Each row is a point. The points of each table are mixes of a few directions, plus a little noise. Count the directions of each table, and those that both share. Where both have some left over, give the other angles between the two spaces (their principal angles), to ten degrees, smallest first.
In the rows, 128 means zero.

First (6 x 3)
[[118 221 170]
 [130 113 122]
 [133  87 110]
 [130  99 115]
 [130 116 122]
 [127 131 130]]
Second (4 x 3)
[[149 157 105]
 [131 107 139]
 [159 150 106]
 [ 72  98 160]]
Directions: first 1, second 2, shared 0; angles 50

First (5 x 4)
[[164  92 136  79]
 [ 93 164 121 176]
 [128 128 128 129]
 [101 156 122 164]
 [155 100 133  91]]
Second (7 x 4)
[[170 143 100 141]
 [106  95 159  90]
 [183 133 101 128]
 [102 115 147 116]
 [155 158  98 161]
 [124 128 130 128]
 [ 57 124 161 132]]
Directions: first 1, second 2, shared 1

First (9 x 6)
[[149 113 170 143  82 226]
 [118 135 108 121 149  82]
 [134 123 140 132 115 156]
 [135 124 141 132 114 159]
 [137 121 147 134 107 173]
 [107 143  85 113 175  28]
 [123 132 117 124 140 104]
 [131 127 133 130 123 140]
 [118 135 108 121 148  84]]
Second (7 x 6)
[[116 150 144 127 157 126]
 [166 121 136 120 103 132]
 [166  82  99 144  64 124]
 [101 137 121  95 144 143]
 [120 161 164 184 176  96]
 [135 114 121 161 115 113]
 [ 93 131 109  64 137 160]]
Directions: first 1, second 3, shared 0; angles 60

First (8 x 8)
[[101  18 229 113 154 143 118 135]
 [116  79 173 122 139 135 123 130]
 [146 203  59 138 111 117 135 123]
 [126 122 135 127 130 129 129 129]
 [131 133 123 129 127 127 128 127]
 [143 184  76 135 115 120 133 123]
 [125 118 135 127 129 128 126 129]
 [137 166  93 134 119 123 131 127]]
Second (7 x 8)
[[108 133 104 115  99 171 121 111]
 [156 133 186 116 137 117 212 181]
 [106 123 115 143 111 131  84  96]
 [119 131 104 121 120 148 114 116]
 [137 124 193 142 123 100 166 151]
 [129 134  95 110 131 153 128 128]
 [144 118 100 149 176  77  72 113]]
Directions: first 1, second 3, shared 0; angles 60

First (7 x 8)
[[132 135 117  91 135 115 139 103]
 [157 146 146 107 105 111 128  79]
 [131 111  71  81 170 108 183 132]
 [141 109 122 183 124 139 139 170]
 [153 142 132 104 116 110 138  89]
 [ 97 123 137 150 133 147 104 159]
 [ 84 132 171 178 115 165  68 162]]
Second (10 x 8)
[[131 118 129 111 100 160 138 110]
 [119 154 149  83 156  95  67 134]
 [117 165 137 126 170  97  76 142]
 [158 152 133  76 140 113  91 120]
 [135 117 101 199 104 185 189 117]
 [102 119 145 102 115 134 112 122]
 [ 98 107 123 181 127 127 160 144]
 [126 115 116 164 116 148 162 127]
 [137 125 142  75 140  80 101 137]
 [154 108 105 164 112 141 183 129]]
Directions: first 3, second 4, shared 1; angles 40, 70

First (10 x 9)
[[115 125 115 127 130 104 127 153 130]
 [140 121 132 130 124 137 126 120 124]
 [108 118 103 127 129  82 126 176 130]
 [151  57  92 139 105  66 110 202 113]
 [132 169 163 123 138 191 138  59 133]
 [115 111 104 129 126  84 124 175 129]
 [ 90 157 119 121 142 108 135 143 140]
 [145 170 176 124 136 215 138  35 131]
 [132 145 144 126 131 157 132  97 130]
 [152 106 131 133 118 136 122 124 120]]
Second (9 x 9)
[[ 89 126 113 101 135 111 142 105 148]
 [197  95 137 130 101 115 147 106 111]
 [ 38 153 110 107 155 132 114 134 155]
 [133 106 135 161 126 186  72 162 111]
 [160  93 130 127 112 132 127 114 121]
 [ 96 207 143 162 156 142 116 188 124]
 [137 136 126 113 125  96 160 107 133]
 [197 120 139 128 106  91 171 105 115]
 [103 115 122 125 132 148 104 132 133]]
Directions: first 2, second 3, shared 1; angles 90

First (10 x 11)
[[103  64 131 123 107 138 146 157 190  92 141]
 [161 181 155 117 152 126 117 122 104 160  97]
 [150 160 124 167 137 144 112 110 109 133 149]
 [120  32 123  81  86 133 136 142 136 103 149]
 [121  71 130 121 129 136 116 137 151 129 120]
 [152 201 154 124 158 120 124 125 112 158  90]
 [ 85 112 102 138 114 115 151 136 151 102 143]
 [151 171 132 153 163 132  98 107  97 166 109]
 [ 65  91  83 120 109  99 152 131 132 108 140]
 [169 198 145 137 127 136 130 114  95 130 143]]
Second (11 x 11)
[[218 177 136 147 114 154 125 113  65 112 138]
 [151  96 111 132  98 141 128 119 101 105 160]
 [166 112 133  82  94 124 151 141  96 103 118]
 [131 135 141 125 156 128 103 121 126 164 107]
 [139  66 113 117 106 140 111 117 103 125 153]
 [ 58 135 117 161 153 117 130 131 186 136 136]
 [ 69 150 134 143 161 112 127 137 181 150 110]
 [ 67 181 137 150 168 107 140 141 190 147 101]
 [ 85 163 140 138 165 112 127 137 171 154 100]
 [143  87 116 119 104 137 125 123 107 113 151]
 [181 109 127  94  90 135 142 132  84 101 129]]
Directions: first 5, second 4, shared 3; angles 30

First (9 x 12)
[[119 114  96  99 100 108 136 119 158 130 142  81]
 [164 140 103 125 118 167 159 107 145 110 209 146]
 [163 105 106 119 131 141 156 145 103 128 161 135]
 [ 62 129 145 141 128  99 115 130 123 193  66 111]
 [118 139 137 109 134 134  94 165 131 114 106 119]
 [153 112 144 163 131 147 124  78 122 172  73 128]
 [133 144 116 112 123 151 128 139 143 115 167 129]
 [ 76 144 190 163 163  73  98 151  92 108  60 168]
 [164 125 116 121 124 131 141 118 136  81 168 135]]
Second (10 x 12)
[[ 80 138 111 120 194 114 122  84 124  89 127  76]
 [123 149 134 151 137  93 104 114 136 121 145  78]
 [139 110 130 114 150 172 180 164 119 121 107 176]
 [141 134 238 107  93 111 123 144  55 110 175  93]
 [122 114 120 141 105 146 107 101 124 137 141 108]
 [123 138 120  94  82 150 145 113  78 130 102 178]
 [128 157  90 147 144 106 143 132 150 124 104 126]
 [123 128 123 112 151 136 152 138 121 116 115 146]
 [152 115 104 172 103 122  98 129 184 162 141 115]
 [153  96 112 122 124 129 114 156 183 171 124 189]]
Directions: first 6, second 6, shared 0; angles 40, 40, 80, 80, 90, 90
